Each row is a point. A path goes straight from each point to the next, and from the last back to the first. The post is the endless flat space through its rows: a point in 2 columns, a line in 3, a plane in 4, and so on, so that a path can go around it. How many times does the path go around the post? Going back the other way cancels.
(in the rows, 128 means zero)

Post, one row:
[[148 139]]
Path:
[[127 169]
 [120 117]
 [156  99]
 [202 117]
 [177 208]
 [184 156]]
Times around: 1

Post:
[[ 99 173 178 130]
 [ 76 137 187 190]
 [175 165  82 123]]
Path, 6 rows:
[[ 83 171 162 173]
 [132 223 147 174]
 [ 36 170 124 136]
 [ 83 140 160 142]
 [117 131 166 106]
 [ 89 137 129 133]]
Times around: 0

Post (8 x 9):
[[111 126 110 115 138 112 111 154 153]
 [132 141 110  70 172 129 169 157 122]
 [144 122 127 112  85  85  92  45 128]
 [152  94 193  80 158 249 157 172  90]
 [126 125 134  96 184 115 119 110  36]
 [160 101 108 151 125 194 136 118 138]
 [153 140 134 179 121 122 176 152  98]
 [123 150  76  78 122 159 176 237 104]]
Path:
[[ 87 125 125  90  59 130 118 163  97]
 [139 115 122  89 133 144 196 190 115]
 [156 105 109 129  94 134 132 202  69]
 [140  87 118 106 147 154 136 179 123]
 [145  52 145 111 123 152 141 163 149]
 [165 120 102  84 157  75 138 174 136]
 [171 129  97  89 110 159 117 148 110]
 [120 136 134  85 135 183 113 158 127]
 [121 118 149 106  98 200 129 142 101]
 [118 113 146 140 127 113 147 141  96]
 [154  53  79  59 137 171 132 165 100]
 [133  73 116 107 144 165 152 126 122]
 [106 123 150 115 110 150 154 153  91]]
Times around: 1

Post:
[[111 152  99 178 158 205 175 164 156 149 152 125]
 [131 143  53 138 160 183 142 129 110  88 152  96]
 [179 152 176 172 116 190 150 135  40 188 144 177]
 [134  52 191 108  58 126 120  83  80 179 155  93]
 [ 95 168  74  86 210 101 159  82 193  67 130 156]
 [ 98  95 110 121  45  63 129 106  88 121  98  98]
 [ 91 157 102 124 130 114 115 133 154  60 186 145]
 [122 107  93  22  84  48 130 153 163  89 157  88]
 [100 152 181 136 130 197  94 125  49 191 106 118]
 [ 99 117  57 111 140  48  71  99 161 123 148 109]
 [111 148 103 181 182 141 199 177  85 128 204  82]]
Path:
[[130  35 118 133  92  72 192 127 104 116 190 150]
 [ 90 110  81  83 114  96 130 104 178 154 136 128]
 [140 201 119 119  81 139 102 121  57 165 151 160]
 [120 191 144  84  97 135 108 152 168 178 213 154]
 [102 154 161 151 128 163 132  99  47 205 166 118]
 [127 162 107 150  77  58 118 147 116 155 140 146]
 [ 37 153 106 139 115  46 113 119 124  89 170  19]
 [123  85 108 145  88 131 183 105 136 137 177  95]
 [ 98 186 152 165 126 118 124 151 109 153 182 221]
 [ 79  69  42 101 159 137  65  81  99 149 107  68]
 [160 128  45 118  96 181 155 147  78 153 152 120]
 [116 190  97 121 196 132 103 106 170 184 154 137]
 [133 169 149 115  95 137 146 121 165 128 136 149]
 [137 127  90 149 106 112  89 146 158  36 147 113]
 [156  92 129 159 151  98 172  89 137 140 168 166]
 [ 60 115 134 146  88  86 133 142 201 109 169 186]
 [ 62 142  77  15  64 107 103 149 133  78 154 117]
 [132 142  65 113 114 198 131 132  56 180  92 167]
 [ 75 102  81 114 155 146  97 107 165  66 105 161]
 [100  63 112  53 153 143  76  89 182  63 121 128]]
Times around: 1

Post (17 x 18):
[[114 153  94 129  82 133 145 110 127  80 167 101 145  86 129 173 127 155]
 [ 92 133 126 180 127 149 127 150 169 122 163 115  95 115 140 116  73  97]
 [178 178 128 147 146 103 125  68 162 160 145 139 128 102 117 201 165 143]
 [125 172 155 115  71  97 114 124 156 174 118 198  73 153 134 102 111  85]
 [103 138 162  91 124 100 117  76 156 156 141  49  82 131 138  86 114 136]
 [115 131 103 149 114 109 163 111 155 174 170 180 127 119 119 118 152 150]
 [ 88 130 125  59 138 133 134 129 157 124 156 204 133 113 176 134 177  82]
 [123 126 110 165 152 146 189  97 135 121 169  50  98 151 106  95 176 129]
 [161 117 155 112 114  69 151 165 139 133 174 138  84 135 130 118 148 123]
 [155 143 112  75 121  71  91  93 124 106 208 164 122 110 141  97 104 146]
 [150 133 107  75 106 137 119 160 177 122 108 158  62 130  94 132 100 114]
 [141  99 124 186 157 212 181 198  88 114 157  85 167 132 144 128 106 101]
 [108 101 143 115 169 186 171  76 138  73 123 140 124 100 154 130 129  87]
 [208  88 123 124 167 117 108 121 130 144 107  89 172 128 117 111 164 116]
 [184 120 117 116 152 120 116 134  92  81 145 152 106 124 166 105 137 155]
 [178 197 138 165 100  87 172 112 175 141 151 174 140 169 162 148 114 149]
 [152  78  38 109 101 130 146  83 131 114 167 108  54 143 102 156 102 123]]
Path, 25 rows:
[[100  71 116 167 136 166 164 193  95 128 172 193 140 128 140 137 167  73]
 [173  60  69  51 122 103 109 143 167  86 177 209 163 151 150 118 129 132]
 [ 84  71 106 152  95 131 149 132 141 135 169 140  78 112 159 110 195 154]
 [124 136 130 153  97 125 165 104 142 122 206 184  39 125 118 138 106  85]
 [153  92 104 131 120 152 117 171 154 114 174 114 122 165 136 153 107  88]
 [108 151 133 136  98 177 184 124 192 121 139 160 131 134 151 125  95 143]
 [121  86 113 155 131  84 134  72 134 124 199 140  49 109 177 111 134  95]
 [118  58  54  93 130 125 135  60 124 156 166 184  62  75 132 174  91  96]
 [167 185 137  82 135 100 137 122 117 142 184 149 183  88 169 107 177 120]
 [152 107 117 148 106 119 139 115 151 116 162 138  75 105 123 168 138 102]
 [170 111 138 217 134 151 177 120  90 134 190 126 170 145 132 149 141 111]
 [138  91 129 153 154 129 177  98 163 132 143  80 100 128 106 143 126 161]
 [160 158  79 146 143 109 131 113 100 167 220 106  73 157 119 152  70 169]
 [173 154  79 133 121 101 164  95 165 206 133 168 146 125 112 175 134 100]
 [112 202 101 118  84 166 197 141 141  97 186  63 122 144 142  80 174 145]
 [214 131 130  64 146 126 151  55 123 135 117 174 150 166 158  61 136 153]
 [161 141 141  61 106  94 147 100 108 134 128  80 135 129 113  61 119 153]
 [154 112  98  38 182  92 125 123 129 108 149 189 121 168 208  93 142  90]
 [111 123 149 167 124 115 115 176 158 129 175 170  43 111 129 172  66 112]
 [162  66 172 133 175  92 113 176 158 116 187 160  57 175 120  86 138  68]
 [ 62  81 118 118 119  71 109  88 142 164 157 107 104 143 121  55 120  93]
 [107 152 121  88 128 136 142 151 150 155 132 136 139  85 130 148 116 124]
 [108  54 117 116 171 127 175 178 134 135 183 119 109  83 141  88 168 154]
 [249 156 126  71 134 137 155 138 177  83 120 154 174 133 123 139 100 163]
 [107 100 103 156 144 167 218  45 116 132 199 111 173 131 119 122 168 193]]
Times around: 1
